Each row is a point. Any point is a mix of the corners, with weights that add up to 1. It lies inside the corners' shape when no weight is negative. Is each point inside? If not, which corners have a negative weight?
(in the rows, 128 means zero)

Corners:
(1): [ 75 134 139]
(2): [169 107  63]
(3): [151 162 186]
(4): [119 162  68]
Points:
[109 145 148] -> inside
[162 113  71] -> inside
[125 153 139] -> inside
[ 86 136 138] -> inside
[137 123 118] -> outside (4)

Corners:
(1): [146 118 143 134 111  64 152 154]
(2): [ 89 168 114 141 139 133 106  97]
(3): [ 65 172 137 112 120 150 141 153]
(4): [152 146 111 126 167 169 104 130]
(5): [150  96 140 168  74 245 117 102]
(6): [118 120  94 169 126 120 145 191]
(7): [161 126 141 212 210  36 159  62]
(8): [ 91  78  99 141 133 103 130 150]
(9): [162 211  88  59 159  79 156 127]
Points:
[114 123 124 156 141 132 128 127] -> outside (9)
[ 97 116  93 112 125 155 124 167] -> outside (1, 2, 7)
[136 156 128 145 144 128 145 129] -> outside (2, 8)
[128 122 128 154 118 128 140 129] -> outside (4)
[134 131 124 127 138 109 143 125] -> outside (2, 6)

Corners:
(1): [ 62  49  91  98  76  82  96 113 146 145 137]
(2): [109  70  88 125 135  80  77 153 178 114 185]
(3): [194 182 162 169  99 127 174  93  25 137 155]
(4): [121 127 133  96 129 140 148 173 156  59  89]
(5): [150  84 144  87 157 170 117 138 129  84 109]
(6): [208 160 175 142 110 121 142 105 133 152  88]
(7): [189 167 126 125 138 174 165  85  91  62  99]
(8): [143 160 168 160 108 166 182  99 103 148 167]
(9): [127  89  63  71 156 143  99 172 166 126 126]
(10): [125 164 136 144 190 127 139 136 112  87  83]
(11): [146 195 188 121  77 150 112  95  90 151 161]
(12): [ 80  61  63 135  97 127  48 192 158 113 112]
Points:
[ 93  73  87  77 168 136  78 168 169  66 105] -> outside (3, 6, 8)
[141 151 141 130 128 136 133 120 109 111 121] -> inside
[153 171 157 153  96 136 150 100  82 120 112] -> outside (2, 5, 9)
[114 115 120 117 127 120 123 134 131 109 114] -> inside
[119 128 131 122 118 123 122 121 120 121 125] -> inside
[138 138 126 130 120 127 131 126 122 123 126] -> outside (5)
[110 103 109 117 120 111 105 144 116 116 129] -> outside (6, 7, 8)
[131 119 127 113 124 137 115 136 141 112 120] -> outside (3)

Corners:
(1): [120  74  71 141  95 194 142 128  21 117 114  81 147 162 146 108 213  75]
(2): [158 143  92 108 145 100 105 133  41  95 106 112 120  41 138 122 206 108]
(3): [117 187  96 118 106 146 126  88 130 105 148 176 179 138 120 174 162 105]
(4): [ 85 140 105  83 130 139 209  95 167  84 106 181  64 176 211 106 132 117]
(5): [126  98 146 149  66 122 132 160 143 197 118  85 134 175 118 165 140 130]
(6): [120 109 121 135  96 181 146 221 111 113 162 123 149 136 170 163 187 137]
(7): [179 100 114 186 128 104  96 131 139 167 119  80 161 167 142 131 165  95]
(8): [159 103 105 122  89 194 132 127 109 153 131  76 186  75  97 118 150 178]
(9): [ 98 125 153 147  24 115 101 167 155 149 120 153 103 159 121 154  91  53]
(10): [131 113  87  80 109 205  93 174 112 115 162  55 113  52  86 141 130 190]
(11): [110 119 171 141 137 156 123 123 115 195 130 124 142 120 146 116 165  84]
(12): [ 98 166 120 156 140 126 160 176  85 112  98 111 164  85  52 180 132 155]
(13): [119 208 195 138 111 135 133 211 138 122  60  95 122 121 100 134 125 134]
(14): [122 164 159 120 141  64 124 147 176 104  86 170 138 101  54 118 143 124]
(15): [105 156 204 166 135 157 180 167 148  88 133  88  99 101  64 156 111 160]
(16): [131 151 151  75 113 165 105 144 160 164 128 204  86 160 130 156  97  95]
(17): [145 149  74 167 123 117 188 173 114 146 160 116 125 136 157  98 200 116]
(18): [103 142 159 123 121 108 188 172 125 104 153 126  60 161 107 103  81 151]
(19): [108 129 124 164  90 138  61 140  80 131 106  96 101  91 132 104 166 162]
Points:
[127 136 147 156  97 151 115 165 116 157 113 108 157 128 112 143 160 115] -> outside (2, 4, 10, 18)
[106 148 136 123 108 156 145 156 130 120 130 135 120 124 112 135 130 135] -> outside (2, 5, 7)
[136 138 123 129 111 146 131 162 119 126 137 116 131 113 114 133 153 115] -> outside (4, 5, 12, 19)
[113 161 119 121 151 135 139 123 116 103 102 134 111 111 121 124 154 123] -> outside (5, 6, 8, 9, 18)
[116 140 136 134 105 130 126 159 119 126 120 129 112 129 122 138 140 112] -> outside (8)
[120 139 123 123 121 155 152 156 110 119 128 120 125 121 123 139 141 126] -> outside (5, 14, 19)

Corners:
(1): [158 131 100 177 112 115 139 132 156 187  97 147 125 144  51 107 107 192
 158 114]
(2): [140 208 138 106  92 131  63  87 107  97  65  92 157 135 158 163 104 139
 162  28]
(3): [ 77  99 133 135 131 102 149 185 167 131 125 136 119 159 129 152 199 191
 142 123]
(4): [104 114  45 108 108  95 151  98 134  91 172  94  91 111  71 101 123 164
  85 107]
(5): [ 83 112 129 140 103 125 174 108 174 143 132  90 162 132 179 147  99 150
 117  85]
(6): [ 99 132  99 162 109 118 168 178 146 116 173 125  92 105  73 164 103 168
 164 111]
(7): [179  91 113 163  83  76 214 108 161 165 126 118 148 134 136 156 136 164
 121 145]
(8): [158 130  87 165  84 139  98 104 127 206 114  89 146 121 146  98 143 133
 146  76]
(9): [ 85 155 141  87 137 134  50 110  61  79  84 132 113  68 105  75 129 138
 135 141]
(10): [ 69 123 108 128 104  81 169 134 150 116 131  56  87 116 140 116 138 110
 132  86]
(11): [149 139 108 157 146 145 129  84 110 126 128 180 103 156  75 122  90  88
 134 152]
(12): [125 188 102 138  56 110  94 117 146  40 141 157 150 115  90 111 147 147
 139 106]
(13): [205 167 102 103  93 118  53 105 132 121 129 193 148  92  94  37 153 136
 131  99]
(14): [119 171 104  85 121 138 152  71 128 111 116  65 125 114 196  87 121 142
 160  90]
(15): [ 51 160  71 109 114 189  41  81  62  41  34  92 162  51 144 105  85  47
 154  53]
(16): [126 115 123  64 110 107 136 116 193 115 164  73 131 174 126 131 132 124
 157 147]
(17): [170 177  88 188 153  53 132 138 160 148 146 125 161 110  56 117 142 156
 119 148]
(18): [195 106 158  61 111 153 136 120 188 137 123 137 105 136  50  73 187 195
  94 186]
(19): [ 89 199 143  78 111 111 131 121 135 145 129 148  97  78 143 156 113 136
 157 120]
(20): [ 94 124  61 180  95 151  90  82 146 102  92  79  82  82 177 110  77 143
 192  54]
(21): [111 121  77 167 123 120 105 193 145 121 123 168 109 106 100  97 105 163
 109 175]
Points:
[125 139 104 138 107 123 116 116 137 124 118 121 125 117 114 119 119 137
 141 103] -> outside (14)
[106 146  96 138 106 113 101 131 126 110 111 119 125 103 105 118 122 138
 149 101] -> outside (5, 11, 14, 18)
[112 149 100 110 105 131 107 101 105  83 117 126 135 108 122  96  97 116
 132 106] -> outside (3, 8, 17, 18, 19, 20)
[131 140 109 112 113 121 126 118 142 109 126 125 110 115  95 111 132 154
 132 127] -> outside (5, 8)
[130 131 123  98 117 148 115  99 127 129 105  99 133 136 111 107 132 131
 136  94] -> outside (7, 12, 17, 19, 20, 21)
[142 158 110 125 111 133 100 107 122 119 110 134 126 100 110 105 114 140
 151 121] -> outside (3, 4, 5, 10)
[129 140 106 129 107 109 134 121 148 129 135 120 116 123 110 119 129 159
 136 116] -> outside (15)
[ 85 150 100 131 111 110 132 122 136  99 112  89 127 107 144 137 111 145
 151  92] -> outside (8, 11, 13, 18)
